Each row is a point. The window is the flat piece filled in between its corners: a triangle in 3 columns, a solid with four corners in 4, and so on. A path goes straight from each point to the next, and from the last back to the first. After which points does the path pass through the window?

Window (4 x 4):
[[ 0.02 -0.50  0.06  0.09]
 [-0.15 -0.14  0.12 -0.08]
 [ 0.37 -0.01  0.22  0.09]
 [ 0.45  0.52 -0.93 -0.21]]
Path:
(1): [-0.27 -0.15  0.02  0.41]
(2): [ 0.15  0.11 -0.02  0.34]
(3): [ 0.34 -0.29  0.03 -0.38]
(4): [ 0.22 -0.57  0.32 -0.27]
(5): [-0.18 -0.38  0.15  0.60]
(6): [-0.19 -0.33 -0.20  0.18]
(7): [ 0.04 -0.54  0.00 -0.55]
(8): [ 0.23 -0.37  0.09 -0.46]
Through the window after points: 2, 8

Window:
[[-0.82 -0.53  0.37  0.21 -0.02 -0.04]
 [ 0.54  0.28  0.06 -0.09  0.06 -0.10]
 [ 0.25 -0.72  0.02  0.17 -0.85 -0.17]
 [-0.14 -0.70 -0.06  0.27  0.38 -0.06]
 [ 0.09  1.01 -0.37  0.19 -0.07 -0.18]
 [ 0.18  0.11 -0.35 -0.31 -0.05 -0.05]]
Path:
(1): [-0.01 -0.27  0.05  0.02 -0.27 -0.30]
(2): [ 0.01 -0.29 -0.17  0.05 -0.27  0.53]
(3): [-0.18  0.19 -0.02  0.19 -0.23  0.54]
(4): [-0.21  0.08 -0.21  0.12 -0.13 -0.68]
(5): [-0.16 -0.58 -0.01  0.11  0.08 -0.41]
(6): [-0.17 -0.37  0.02  0.32  0.13  0.52]
(7): [-0.15  0.17 -0.08  0.14  0.23  0.57]
(8): [-0.21 -0.04 -0.01 -0.15  0.20 -0.67]
(9): [-0.14 -0.11  0.02  0.17  0.00 -0.41]
(10): [ 0.00 -0.13  0.17  0.43  0.01  0.50]
(11): [ 0.10  0.48 -0.25  0.26 -0.14  0.34]
(12): [-0.14  0.54 -0.17 -0.05 -0.04 -0.80]
Through the window after points: 1, 5, 11

Window:
[[-0.14  0.55 -0.71  0.17  0.06 -0.51 -0.49  0.19]
 [ 0.35  0.37 -0.33 -0.19 -0.12 -0.06 -0.09  0.02]
 [-0.55 -0.02  0.30  0.13 -0.25  0.56  0.39 -0.14]
 [ 0.12  0.66 -0.19 -0.07  0.45 -0.22 -0.30  0.07]
 [-0.30  0.48 -0.24  0.27  0.01  0.43  0.66  0.05]
 [-0.42  0.11 -0.02 -0.38 -0.05  0.04  0.49 -0.07]
 [ 0.55  0.58 -0.22  0.34  0.27 -0.75 -0.02  0.29]
 [ 0.28 -0.63 -0.02 -0.31  0.45  0.26  0.43 -0.02]]
Path:
(1): [ 0.31  0.42 -0.18  0.04  0.10 -0.31 -0.01  0.75]
(2): [ 0.31  0.50 -0.25  0.35  0.30 -0.69  0.07 -0.35]
(3): [ 0.47  0.46 -0.35  0.38  0.33 -0.62 -0.01 -0.38]
(4): [ 0.31  0.54 -0.04  0.08  0.10 -0.49  0.06  0.96]
(5): [ 0.02  0.26 -0.04 -0.06  0.27 -0.14  0.15  0.46]
(6): [ 0.03  0.22 -0.24  0.21  0.29 -0.23  0.14 -0.16]
(7): [ 0.15 -0.18 -0.12 -0.15  0.27  0.16  0.37 -0.23]
(8): [ 0.16 -0.20 -0.07 -0.17  0.23  0.16  0.25  0.21]
(9): [ 0.16  0.32 -0.19 -0.08  0.10  0.00  0.08  0.45]
(10): [ 0.26  0.22 -0.24  0.19  0.18 -0.29  0.24 -0.47]
(11): [ 0.20  0.05 -0.17 -0.03  0.33 -0.13  0.37 -0.42]
(12): [ 0.01 -0.10 -0.05 -0.22  0.16  0.25  0.05  0.75]
Through the window after points: 1, 3, 7, 9, 11

Window, 9 rows:
[[ 0.54 -0.37 -0.38  0.41 -0.22  0.01 -0.02 -0.52  0.12]
 [-0.56  0.18  0.69  0.21  0.51 -0.33 -0.21  0.42 -0.28]
 [ 0.05  0.56  0.58 -0.18  0.73  0.03 -0.18  0.68 -0.85]
 [ 0.19  0.22 -0.41 -0.20 -0.44 -0.59 -0.13 -0.61 -0.10]
 [ 0.32  0.20  0.28  0.32 -0.11 -0.16  0.64 -0.27 -0.15]
 [-0.26  0.30  0.12  0.05  0.44 -0.06  0.34  1.01 -0.43]
 [ 0.10 -0.45  0.10 -0.37 -0.19  0.12  0.26 -0.47  0.22]
 [-0.01  0.18 -0.12  0.07 -0.53  0.39 -0.06 -0.67  0.47]
 [-0.15 -0.03 -0.43 -0.03  0.17  0.15  0.20 -1.02  0.28]]
Path:
(1): [ 0.23  0.53  0.02 -0.17  0.50 -0.18  0.12  0.35  0.46]
(2): [-0.01  0.13  0.24 -0.05  0.15 -0.15  0.05 -0.37  0.67]
(3): [-0.27  0.10 -0.03  0.20 -0.14  0.17 -0.04 -0.19 -0.54]
(4): [ 0.02  0.09 -0.04  0.11 -0.17  0.09 -0.09 -0.45 -0.31]
(5): [ 0.50 -0.10  0.23  0.07  0.36 -0.38  0.10 -0.33  0.58]
(6): [ 0.12  0.22  0.02  0.00  0.20 -0.17  0.05  0.18  0.05]
(7): [-0.39 -0.11 -0.03  0.12  0.00 -0.03 -0.05  0.08 -0.49]
(8): [-0.44 -0.16 -0.08  0.07  0.05  0.43  0.35 -0.93 -0.68]
(9): [ 0.09  0.02 -0.24 -0.08  0.04 -0.03  0.07 -0.56  0.45]
(10): [0.16 0.17 0.22 0.07 0.39 0.02 0.09 0.06 0.12]
(11): [-0.25 -0.10  0.26  0.15  0.18  0.21  0.29  0.09 -0.45]
(12): [-0.14 -0.08 -0.08 -0.02 -0.35  0.02 -0.02 -0.41 -0.40]
(13): [ 0.22  0.17 -0.14 -0.19 -0.07 -0.31  0.07 -0.29  0.22]
(14): [ 0.48  0.27  0.23 -0.14  0.40 -0.29  0.05  0.42  0.45]
(15): [-0.41  0.02  0.18 -0.10 -0.12  0.16  0.29 -0.29 -0.55]
(16): [-0.35 -0.09 -0.01  0.17 -0.34 -0.06  0.14  0.06 -0.88]
Through the window after points: 2, 8, 12, 16

Window, 11 rows:
[[ 0.32  0.25  0.62 -0.21  0.40  0.24  0.07 -0.21 -0.90  0.06 -0.24]
 [-0.11  0.46  0.26 -0.18  0.24 -0.07 -0.03 -0.85 -0.39 -0.05 -0.12]
 [ 0.16 -0.68 -0.92 -0.12 -0.09 -0.09  0.31  0.02 -0.18 -0.02  0.03]
 [-0.21 -0.06 -0.36  0.28 -0.10  0.51  0.49  0.06 -0.18 -0.44 -0.23]
 [ 0.19  0.77  0.23  0.38  0.61  0.10  0.05  0.23  0.03  0.25 -0.19]
 [-0.30 -1.15 -0.57 -0.22 -0.11  0.14  0.35  0.07  0.36 -0.04 -0.61]
 [ 0.05 -0.09 -0.19 -0.12 -0.53  0.10  0.85  0.28  0.29  0.11 -0.12]
 [-0.13 -0.76 -0.32  0.40 -0.55 -0.14  0.10 -0.09 -0.23  0.11 -0.37]
 [ 0.35  0.48  0.58 -0.13  0.18 -0.12 -0.30 -0.09 -0.29 -0.57 -0.06]
 [ 0.37  0.50  0.71  0.60  0.78 -0.05  0.71 -0.03  0.08 -0.19  0.21]
 [-0.38  0.70  0.77  0.30  0.83 -0.18  0.35  0.46 -0.21  0.00  0.48]]
Path:
(1): [ 0.03 -0.03  0.18  0.15  0.25  0.18  0.12 -0.13 -0.12 -0.16  0.18]
(2): [ 0.06  0.29 -0.22  0.09  0.19 -0.32  0.24  0.22 -0.39 -0.15 -0.65]
(3): [ 0.05  0.13 -0.40  0.37  0.36 -0.45  0.61  0.16 -0.37 -0.33 -0.40]
(4): [ 0.09 -0.26 -0.25 -0.06 -0.05  0.31  0.18 -0.04 -0.01  0.05  0.10]
(5): [ 0.18  0.14  0.11  0.09  0.32  0.26 -0.02  0.05  0.10  0.17 -0.01]
(6): [-0.08  0.44  0.08  0.34  0.42 -0.15  0.40  0.24 -0.10  0.01 -0.41]
(7): [-0.31 -0.15 -0.43  0.00  0.11 -0.21  0.52  0.12 -0.20 -0.23 -0.54]
(8): [ 0.38 -0.24  0.15  0.34 -0.08  0.74 -0.06 -0.06  0.19  0.15  0.27]
(9): [ 0.22 -0.19  0.40  0.17 -0.13  0.49 -0.06 -0.27  0.43  0.10  0.38]
(10): [ 0.02  0.31 -0.09 -0.08  0.00 -0.20  0.61  0.31 -0.27 -0.23 -0.37]
(11): [ 0.01  0.23  0.25  0.24  0.38 -0.22  0.59  0.05 -0.02 -0.14 -0.09]
(12): [ 0.16  0.14  0.38  0.36  0.25  0.16  0.37  0.08 -0.05  0.02  0.18]
(13): [ 0.06  0.15  0.24  0.08  0.19  0.23 -0.08 -0.45 -0.08  0.05  0.11]
(14): [-0.13  0.36  0.09 -0.01  0.21 -0.41  0.46 -0.32 -0.49 -0.16 -0.45]
(15): [ 0.10  0.27  0.08  0.23  0.25 -0.03  0.47 -0.06 -0.30 -0.28 -0.27]
(16): [ 0.07  0.02  0.49  0.06  0.31  0.49  0.13 -0.13 -0.14  0.11  0.24]
Through the window after points: 3, 5, 7, 9, 11, 13, 15
